Rows are points. Two turns around zero, p and q, are shown by what they do to some points. Where does a point land after both, in the order given? Backwards means that the second turn is done in reverse. Each puzzle has new turns, and all numbers are rounded.
(in the rows, 128 means zero)

Turn p:
[146 102 116] -> [134 130  95]
[ 45 140 123] -> [ 70  82 168]
[133 101 100] -> [113 128  92]
[143 154 192] -> [183 124 172]
[158 116 125] -> [146 142 105]
[142 155 112] -> [121 161 137]
Turn q:
[145 136 177] -> [ 94 143 164]
[150 149 139] -> [119 158 137]
[165  74  95] -> [194 116 157]
[ 70 138 163] -> [ 71  93 111]
[111 151  84] -> [144 135  79]
[128 120 110] -> [146 123 121]
Where do these land?
p, then q: [120  98 107] -> [150 108 106]
p, then q: [203 144 180] -> [143 212 164]
q, then p: [ 82 118 108] -> [107 121  82]
q, then p: [134 160 118] -> [107 150 143]
p, then q: [117  93 107] -> [154 103 106]
q, then p: [112 155 149] -> [ 97 113 143]

Turn p:
[212 112 155 177] -> [117 107 146 226]
[ 99 102 155 118] -> [115  97 146  98]
[ 97 181 115 116] -> [130 182 130  95]
[150 110 134 108] -> [153 106 136 138]
[ 92 137 126 102] -> [134 136 131  84]
[106 149 105  97] -> [151 152 117  93]
[140 105 106 179] -> [ 95 116  91 162]
Turn q:
[171 188 114 120] -> [140 196 112 101]
[161 119 184  84] -> [204 130 143 142]
[ 90 122 116 131] -> [101 106 145 118]
[ 99  89  89 153] -> [ 82  84 107 129]
[120 122 138 153] -> [113 126 133 152]
Where do these land?
p, then q: [168  98  91 121] -> [109 127  69 139]
p, then q: [138 153 111 160] -> [ 91 151 137 121]
p, then q: [121 140  83 108] -> [132 151 100  92]
q, then p: [ 78 137 154 149] -> [ 85 112 165 113]
q, then p: [134 111 202 102] -> [115 108 158 199]

Turn p:
[154  66 106 144] -> [104 103  82 172]
[121 135  96 112] -> [153 151 115 137]
[120 123 146  82] -> [165 103 124 105]
[111 150 138 169] -> [ 92 153 147 112]
[134 166 153 133] -> [127 131 172 114]
Turn q:
[169 158 140  83] -> [125 158 104  70]
[145  88 104 163] -> [146  92  98 162]
[ 90 160 143 143] -> [118 159 166 148]
[102 105 141 148] -> [144 110 155 150]
[134 129 113 104] -> [110 121 118 109]
Where do these land?
p, then q: [225 105 121 126] -> [194 102 127 199]
q, then p backwards: [118 124 162 107] -> [119 159 151 114]
p, then q: [ 93  97 115 143] -> [ 78 120 124 134]
q, then p: [149 152 143 146] -> [136 148 156 145]
p, then q backwards: [ 95 161 130 131] -> [132 156 157 105]
p, then q: [106 122 109 117] -> [107 136 106 124]
p, then q: [110 134 115 127] -> [113 143 120 121]

Turn p:
[111 154 149 155 143 137] -> [133 134 142 149 149 164]
[103  87 117 161 114 104] -> [108  92 159 147  93 124]
[162  99 153 195 188 206] -> [193  82 195 123 206 131]
[138 153 103  73 119 106] -> [102 160  78 111 121 107]
[164 116 174 138 127 153] -> [179 141 159 105 133 132]
[ 87 135 117  68 123  99] -> [ 84 131  76 105 100 147]
[119 130 100 120  76 130] -> [135 124  95 156  92 107]
[140 149 111 113 134  88] -> [ 90 160 121 126 128 112]
Turn q:
[169 113 176 142 162 127] -> [132 192 136 135 163 139]
[ 94 174 114 113  93 102] -> [151  90 120 142  90  84]
[132  94 170 173 130 153] -> [129 157 160 159 142 179]
[140 101 157 150 173 132] -> [101 177 133 141 149 149]
[113  99  90  61 120  84] -> [ 89  81 140  95 150  69]
[ 89 180 133 150 136 164] -> [140 139 113 142  57 146]
[146 127  71 129  93 101] -> [139  69  96 123 156 118]
[142 107 144 137 172 148] -> [103 171 128 120 139 153]
[128 156  97  97  74 142] -> [167  77 127  95 108 116]
Where do these land?
q, then p: [189  88 189 130 117  91] -> [111 171 171 105 200 158]
q, then p: [ 72 145 121 136 108  85] -> [115 112 176 155  80 121]
q, then p: [147 134 106 111 102 176] -> [158 124  99  85 124 104]
p, then q: [158 148  87 139 119 145] -> [115 135  89 160 150 113]
q, then p: [137  67 176 157 136 108] -> [134 131 163 139 177 188]
q, then p: [112 138 103 120 153 126] -> [109 113 105 142 108 126]
q, then p: [115 148  85  79 153 181] -> [130 121  54 106  82 119]
p, then q backwards: [ 93 156 157 152 136 113] -> [119  99 143 170 136 155]

Turn p:
[169 134 169 104 110 133 120 125] -> [160 135 130 110  97  88 108 134]
[150 118 137  88 171 110 157 113] -> [125 107 115 103 158  77 128 100]
[ 96 158  68 132 119 116 122 196] -> [ 91 133 114 160 156 151 158 203]
[105 162  79 126 134 177 175 165] -> [ 62 121  79 103 134 159 130 169]
[131  87 196 153 115  99 133 107] -> [168 107 174 121  90 118 154  83]
[137 116 161 151 119 110 116  95] -> [162 140 151 129 110 129 136  92]
[118 107  66 134 131 165 112 170] -> [112  99 111 146 157 176 102 175]
[114 143  38 137  91 133 137 141] -> [108 134  64 176 141 172 138 162]
[154 135 188 155 156 111 100  82] -> [172 166 174  97 128 114 125  80]
[105 120 178  99 132 125 108  85] -> [119 138 167 138 106  93 103  82]
Turn q:
[139 129 147 121 151 129 171 140] -> [134 124 160 120 123 103 150 155]
[127  99  96 127  90  96 127 133] -> [145 113  92 168 100 132 132 116]
[127  91 118 147 168 102 137 116] -> [147  95 129 155 168 114 145 133]
[143 104 139 187 157 156 197 132] -> [159 156 160 156 163 108 151 199]
[136  69 132 109  82 128  97 132] -> [150 105 125 159  95 188 122 110]
[187 143  56  89 140 113  82 120] -> [158 120  66  80 130 138 175  69]
[ 50 169 149 118 120 173 127 143] -> [ 38 164 154 130 121 131 105 131]
[152 179 168 146 143  96  84 139] -> [129 102 109  63 139 116  76 141]
[ 92 169 147 108 101 158 130  97] -> [ 93 173 157 122 112 121  96  97]
Where do these land?
p, then q: [142 101 170 153 131 135  57  97] -> [169 130 153  70 135 158  76 125]
q, then p: [173 119 155 152 142 181 177 208] -> [101  88 121  83  93 100 149 219]
p, then q: [122 157 116  84  94 112 169 128] -> [117 128  79 172 112  91 131 126]
p, then q: [106 119 109  81 128 106 150 142] -> [120 100 111 176 146 109 129 142]
p, then q backwards: [134 139 144 138 149 102 125 121] -> [141 136 120 119 148 142 143 106]
p, then q: [120 108 101  89 130 127 192  75] -> [138 134 104 191 162 110 140  71]
p, then q: [ 68 122 153 144 106  90 100  93] -> [145 165 157 141 142 104  61 151]
p, then q backwards: [107 165 107 137 140 146  79 130] -> [103 134 145 166 117 180 128 120]
p, then q: [180 122  96 174 132 154 104 159] -> [132 138 125  76 126 172 182 146]

Turn p:
[138 116 142 161 170 111 112 123 124] -> [138 136 144 137 127 175 125  98 142]
[151 143 124 107 102 164 178 108 101] -> [130 113 113  71 143 116 150 162  95]
[113 123 151 154 118 121 128 120 140] -> [128 134 147 146 136 140 139 146 148]
[144 135  94 143 124 138 149 144 137] -> [124 131  98 130 143 140 108 143 103]
[121 114 122 120 134  83 120 118 132] -> [158 144 142 145 136 113 121 105 136]
[ 90 127 138 181 147 107 103 132 148] -> [111 160 150 169 134 159 115 124 167]
[150 106 135  94  84 152 116 128 112] -> [121  83 130 128 124  94 161 129 100]
[ 95 104 147 141 153 115 129 150 122] -> [123 137 173 140 113 143 101 125 136]
[ 93 144  91 126 151 122  81 118 134] -> [ 96 153 114 139 136 110 107  84 159]
[155 129 141  90 117 159 156 124 147] -> [146  85 106 100 116 114 132 156 125]
[158 169 122  92 108 136 136 143 112] -> [132 132  89 104  99 104 149 135  98]
Turn q:
[104 140 170 159 145 144 119 137 111] -> [ 87 139 134 145 161 132 100 106 125]
[111 155 124 169 136 172 110 148  90] -> [102 127  98 153 157 137  68 140 127]
[100 116 122 126  98 148  99 140 131] -> [123 150 133 126 106 148  97 138 157]
[115 166 152 120 158 146 146 164 106] -> [106 109 151 123 182 123 102 146 114]
[124 130 113 127 112 112 154 106 154] -> [122 127 116 117 114 128 171 140 139]
[134 136 143 138 121 180 107 128 131] -> [130 120 127 159 143 161 102 122 152]
[146  98 114 130 131 110 141 140 152] -> [136 108 136 129  96 100 144 122 134]
[166 110 120 104 100  77 146 110 130] -> [174 148 129 117 111  96 178 129 124]
[139  95 108  96 138 101 146  94 129] -> [151 130 137 121  92 128 169 132  92]
[143 135 113 111 141  91 113 113 146] -> [151 120 118  91 118 126 147 107 117]
Where do these land?
q, then p: [161 107 121 140 111 145 166 113 120] -> [137 146 128 148 146 166 121 152 100]
q, then p: [105 100 110 134 123 141 103 106 140] -> [ 95 119 114 134 145 107 149 151 127]
q, then p: [225 137 149 130 135 150 103 169 123] -> [181  98 118 157 154 191 146  72 138]
q, then p: [124 147 112 116 141 111 148 111 128] -> [133 127 138 105 123 116 108 129 101]
p, then q: [115 127 147 143 163 122 183 123 120] -> [161 113 164 128 160 150 102 122 146]
q, then p: [105 112 133 105 126 110 133 109 115] -> [120 142 129 104 107 118 147 147 118]
q, then p: [112 144 136 113 109 150 124 108 139] -> [108 109 111 114 117 137 114 148 138]
q, then p: [111 140 115 118 131 142 124 117 125] -> [104 115 125 122 119 123 119 128 119]
q, then p backwards: [149 102 128 140 109 108 106 129 161] -> [129 141 148  96 149 107  96 119 135]
p, then q: [100 148 132 133 146 108 119 212 122] -> [123 185  89 122 155 137  94 133 177]
q, then p backwards: [101 145 125 138 113 120 100 110 115] -> [126 164 106 145 152 129 135 129 122]

Turn p:
[ 87 147 169 120 142 162 105 177 107] -> [101 119 176 166  91 115 112  84 114]
[134 124 130 119  60  77 133 123 113] -> [198 169 125 105 125 128 109 125 138]
[169 108  66 105 120 127 100 126 114] -> [122 153 139 101 181 184 125 140 129]
[129 156 147 125 125 147 156 161 176] -> [ 99 154 104 155  81 121 148 124 144]
[116  65  79 125 139 146 120  81 119] -> [107 102 129  60 188 124 133 125 127]
[150 121 188 170 132 103 105 106 149] -> [154  86 102 159 120 111  91 147 171]
[106 124  95 174 104 165 128 152  70] -> [117 121 126  97 118 151  86  91  60]
[164 151 139  66 116 108 178 107 131] -> [174 151 124 132 118 145 203 135 150]
[122 140 119 122 144 119  78  72 136] -> [134 115 125 153 198 106 125 131 135]
[103 145 148 152 198 128 178 175 166] -> [ 72 111 129 152  59  95 152 176 113]
Turn q:
[148 192 118  67 164 137 103 121 109] -> [148 142 117 103 125 144  54  68 124]
[188 121  91 140 120 102  92  86  90] -> [138  61 170 132 158 162 108 111  91]
[111 131  97 142 106 138 123 110 129] -> [160 121 130 154 128 117 139 130 108]
[143  52 164 158 140 135  73 132 137] -> [ 92 102 153 142  87 190 146 180 141]
[122 115 104 120 142 124 137 191 186] -> [142 115  81 121 121 108 121 166 190]
[136 149 160 141 111 110 104 126 184] -> [129 123 168 138  99 112 135 115 183]
[116 145 153 100 104 173 166  87  81] -> [108 162 120 117 112 108 142  84  56]
[129  98 119 119 135  69 137  74 116] -> [ 86 107 146 178 176 131 116 119 115]
[ 68 116 173 121 156  88 143 159 125] -> [ 87 196 126 137 149 123 118 165 160]
[192 137 108 145 149 162 160 139  88] -> [138  96 102  63 152 156 150 104 100]
[107 158 152 109  83 160 120 164 135] -> [147 159 135 100  78  85 121 137 125]
[ 77 122  97 174 126 139 179 145 155] -> [159 151  88 151 153 100 187 155 142]
Where do these land?
p, then q: [163 115 152 155 144 157 174 141 159] -> [149 107  98 154 111  79 144 165 110]
p, then q: [134 147 119 118 181  91  96 144  97] -> [111 160 144  80 119 163 153 159 142]
p, then q: [ 66 153 116 171 110 115 129  74 171] -> [147 108 145 150 214 137  78 140 142]
p, then q: [ 98 133 124 188  57 120 148  69 108] -> [138  56 135 136 170 153  61 108  94]
q, then p: [146  93  93  82 176 118  97 141 113] -> [ 68 127 152 118 170 146  87 102 126]
p, then q: [149 142 147  98  95 142 182 121 138] -> [136  96 109 125 137  80 153  89 113]
p, then q backwards: [116 140  71 124 134  96  74 165 118] -> [ 87 129 146 119 133  80 105 128  65]
p, then q backwards: [152 140 111 102 149 126  52 135 122] -> [112 123 128 145 161  60 106  98 111]
q, then p: [142  90 195 115 107 136 167 153 133] -> [140 180 158 106 104  70 147 113 112]
p, then q: [113 127 152 128 128 178 161 138 121] -> [111 123 133 164 130  97 145 126  87]
